Rows are points. Examples show where two turns around zero, p and q, send a point. Where does a point land after both, in the order given? Backwards means that the second turn is done in reverse. Each puzzle has new turns, and all numbers are rounded.

Turn p:
[-0.33,  0.57, -0.38] -> [-0.40, -0.65,  0.03]
[0.01, 0.22, 0.28] -> [ 0.10, -0.07,  0.34]
[ 0.33, -0.09,  0.10] -> [-0.04,  0.34,  0.11]
[-0.01, -0.71,  0.00] -> [ 0.34,  0.38, -0.49]
Turn q:
[-0.41, -0.37,  0.06] -> [-0.09,  0.51,  0.20]
[0.17, 0.39, 0.34] -> [-0.16, -0.48,  0.20]
[ 0.67, -0.09, -0.23] -> [-0.06, -0.26, -0.66]
[-0.43,  0.08, -0.17] -> [0.31, 0.22, 0.27]
Where do these land?
q, then p: [-0.46,  0.31, -0.20] -> [0.04, 0.40, 0.43]
q, then p backwards: [-0.23, -0.53, -0.14] -> [ 0.46, -0.37, -0.01]
q, then p: [ 0.12, -0.20,  0.27] -> [ 0.13, -0.31, -0.12]
q, then p: [0.57, 0.42, 0.07] -> [ 0.17,  0.29, -0.62]

Turn p:
[-0.04,  0.61, -0.54,  0.52] -> [ 0.95,  0.07, -0.08, -0.17]
[-0.72, -0.21, -0.08, -0.44] -> [-0.25, -0.22, -0.66,  0.46]
[ 0.22,  0.06, -0.04, -0.14] -> [-0.01,  0.19,  0.17,  0.10]
[ 0.28, -0.30,  0.11, -0.01] -> [-0.31,  0.17,  0.15, -0.19]
[ 0.52, -0.19,  0.33,  0.33] -> [-0.21,  0.04,  0.49, -0.49]
[-0.27,  0.03,  0.22, -0.26] -> [-0.17, -0.26, -0.07,  0.30]
Turn q:
[-0.59, -0.22,  0.58,  0.38] -> [ 0.53, -0.65, -0.20,  0.37]
[ 0.13, -0.22,  0.32, -0.05] -> [ 0.04, -0.32,  0.22, -0.13]
[-0.32,  0.02, -0.94,  0.10] -> [-0.27,  0.70, -0.16,  0.64]
[ 0.23, -0.07,  0.19,  0.22] -> [-0.18, -0.31, -0.05, -0.11]
[-0.04, -0.25, -0.30,  0.01] -> [-0.17,  0.12,  0.16,  0.29]
[ 0.38,  0.44,  0.27, -0.25] -> [ 0.04,  0.06, -0.07, -0.68]
[ 0.20,  0.30, -0.13, -0.41] -> [ 0.01,  0.41,  0.10, -0.38]
Where do these land?
q, then p: [ 0.28,  0.37, -0.01,  0.02] -> [ 0.06,  0.14, -0.18,  0.40]
p, then q: [-0.37, -0.20, -0.27, -0.20] -> [-0.25,  0.32, -0.19,  0.30]
q, then p backwards: [-0.40,  0.17,  0.47,  0.64] -> [-0.87,  0.19, -0.09,  0.12]
p, then q: [ 0.45, -0.40, -0.51, -0.38] -> [ 0.28,  0.43, -0.68, -0.21]
p, then q: [ 0.05,  0.06,  0.32, -0.08] -> [ 0.15, -0.28,  0.05,  0.11]

Turn p:
[-0.63, -0.18,  0.12,  0.32,  0.03, -0.07,  0.15,  0.45] -> [ 0.22, -0.53,  0.26, -0.01, -0.13, -0.33,  0.34, -0.37]
[-0.74,  0.21, -0.11,  0.40,  0.31, -0.44,  0.11, -0.04] -> [ 0.27, -0.07,  0.29,  0.45,  0.30, -0.22,  0.52, -0.54]
[-0.29, -0.02,  0.67,  0.35,  0.67,  0.12,  0.52, -0.56] -> [-0.56, -0.33, -0.38,  0.24,  0.76, -0.48,  0.52, -0.07]
[-0.26,  0.25,  0.80,  0.05,  0.45,  0.07, -0.12, -0.29] -> [-0.43,  0.08, -0.27, -0.24,  0.38, -0.18,  0.76, -0.07]
[ 0.39,  0.08, -0.19, -0.35, -0.36, -0.25,  0.15,  0.27] -> [ 0.26,  0.31, -0.14, -0.15, -0.30, -0.06, -0.55, -0.06]
[ 0.26,  0.07, -0.25,  0.21, -0.57,  0.05, -0.14,  0.03] -> [ 0.30, -0.07,  0.06, -0.19,  0.02,  0.48, -0.40, -0.02]
[ 0.21,  0.13, -0.40, -0.40, -0.19,  0.43, -0.06,  0.08] -> [ 0.03,  0.08, -0.25,  0.14, -0.51,  0.38, -0.23,  0.27]
[ 0.45, -0.41, -0.26, -0.51, -0.37,  0.05, -0.32, -0.20] -> [-0.37,  0.31,  0.24, -0.14, -0.34,  0.33, -0.61,  0.27]
[ 0.61, -0.12, -0.36, -0.06,  0.02,  0.04, -0.28,  0.26] -> [ 0.27,  0.21,  0.17, -0.11, -0.18,  0.09, -0.35,  0.59]
Turn q:
[-0.42,  0.43,  0.37, -0.55,  0.42,  0.15, -0.23,  0.06] -> [-0.63, -0.16,  0.54,  0.33,  0.21,  0.14,  0.23,  0.35]
[-0.45,  0.45,  0.29,  0.54,  0.18, -0.06,  0.20,  0.33] -> [ 0.05,  0.37,  0.24,  0.19,  0.61,  0.51,  0.13, -0.29]
[ 0.14,  0.41,  0.06, -0.41, -0.44, -0.08,  0.37,  0.59] -> [-0.37, -0.07, -0.45,  0.17,  0.70, -0.42,  0.03, -0.08]
[ 0.37,  0.32, -0.46,  0.27,  0.37, -0.36, -0.51, -0.45] -> [ 0.12, -0.40,  0.02, -0.61, -0.40,  0.40,  0.60, -0.16]
[-0.10, -0.23,  0.34,  0.09,  0.19,  0.28, -0.37, -0.02] -> [-0.20,  0.37,  0.38,  0.03, -0.33,  0.06, -0.07,  0.05]
[-0.25, -0.11,  0.04,  0.45, -0.43, -0.40,  0.53, -0.42] -> [ 0.70, -0.08, -0.02, -0.29,  0.41,  0.18, -0.55, -0.05]
[ 0.52, -0.14, -0.48,  0.13, -0.26, -0.09,  0.24, -0.49] -> [ 0.42, -0.29, -0.60, -0.43, -0.28,  0.02, -0.13,  0.10]
[-0.11, -0.07,  0.02,  0.34,  0.23,  0.26,  0.33,  0.30] -> [ 0.12,  0.34, -0.15,  0.43,  0.05,  0.29, -0.04, -0.17]
[ 0.63, -0.37,  0.37,  0.16,  0.16,  0.12,  0.27, -0.05] -> [-0.26,  0.14, -0.38, -0.04, -0.40,  0.21, -0.55, -0.27]
[-0.09, -0.15, -0.51, -0.46, -0.38,  0.21, -0.58,  0.01] -> [ 0.09, -0.04,  0.07, -0.10, -0.27, -0.74,  0.46,  0.42]
[-0.24, -0.52, -0.02, -0.57, -0.02, -0.04, -0.25,  0.14] -> [-0.07, -0.18,  0.36,  0.32, -0.28, -0.61, -0.10,  0.09]
Where do these land?
p, then q: [-0.44,  0.20, -0.30,  0.41, -0.03, -0.03,  0.03,  0.61] -> [-0.04,  0.00, -0.52, -0.33, -0.32, -0.01, -0.58, -0.20]
p, then q: [-0.25,  0.22, -0.02,  0.54,  0.65,  0.47,  0.41,  0.26] -> [ 0.50, -0.08, -0.49,  0.33, -0.28,  0.06, -0.29, -0.71]
q, then p backwards: [-0.01, -0.37, -0.11, -0.34,  0.13,  0.24, -0.24, -0.06] -> [-0.09, -0.28, -0.21, -0.32,  0.27,  0.13,  0.02,  0.29]
q, then p: [-0.05, -0.28, -0.25, -0.14, -0.62, -0.08, -0.08, -0.47] -> [ 0.15,  0.51,  0.22, -0.36, -0.31, -0.28, -0.35,  0.14]
q, then p: [-0.20,  0.54, -0.56,  0.52,  0.42,  0.07, -0.10,  0.27] -> [-0.02, -0.44, -0.77,  0.41,  0.26, -0.12, -0.29,  0.23]
p, then q: [ 0.51, -0.06,  0.59,  0.26, -0.13, -0.20, -0.20,  0.01] -> [-0.52, -0.51,  0.18,  0.38, -0.09, -0.13,  0.20,  0.08]
q, then p backwards: [-0.33, -0.09,  0.15, -0.69, -0.36,  0.05, -0.24, -0.49] -> [ 0.44, -0.77,  0.02,  0.17,  0.37,  0.09, -0.07,  0.29]
p, then q: [ 0.26,  0.27,  0.17, -0.04,  0.15, -0.02, -0.03,  0.05] -> [-0.07, -0.22, -0.21,  0.12,  0.11,  0.00,  0.26, -0.05]
p, then q: [ 0.97, -0.08,  0.53, -0.13, -0.35, -0.21,  0.38,  0.18] -> [-0.33, -0.64,  0.32, -0.04, -0.23, -0.54,  0.78, -0.02]
p, then q: [-0.45, -0.35, -0.19, -0.37,  0.15, -0.29,  0.07, -0.35] -> [ 0.28,  0.21,  0.48, -0.30,  0.36,  0.34, -0.20,  0.04]
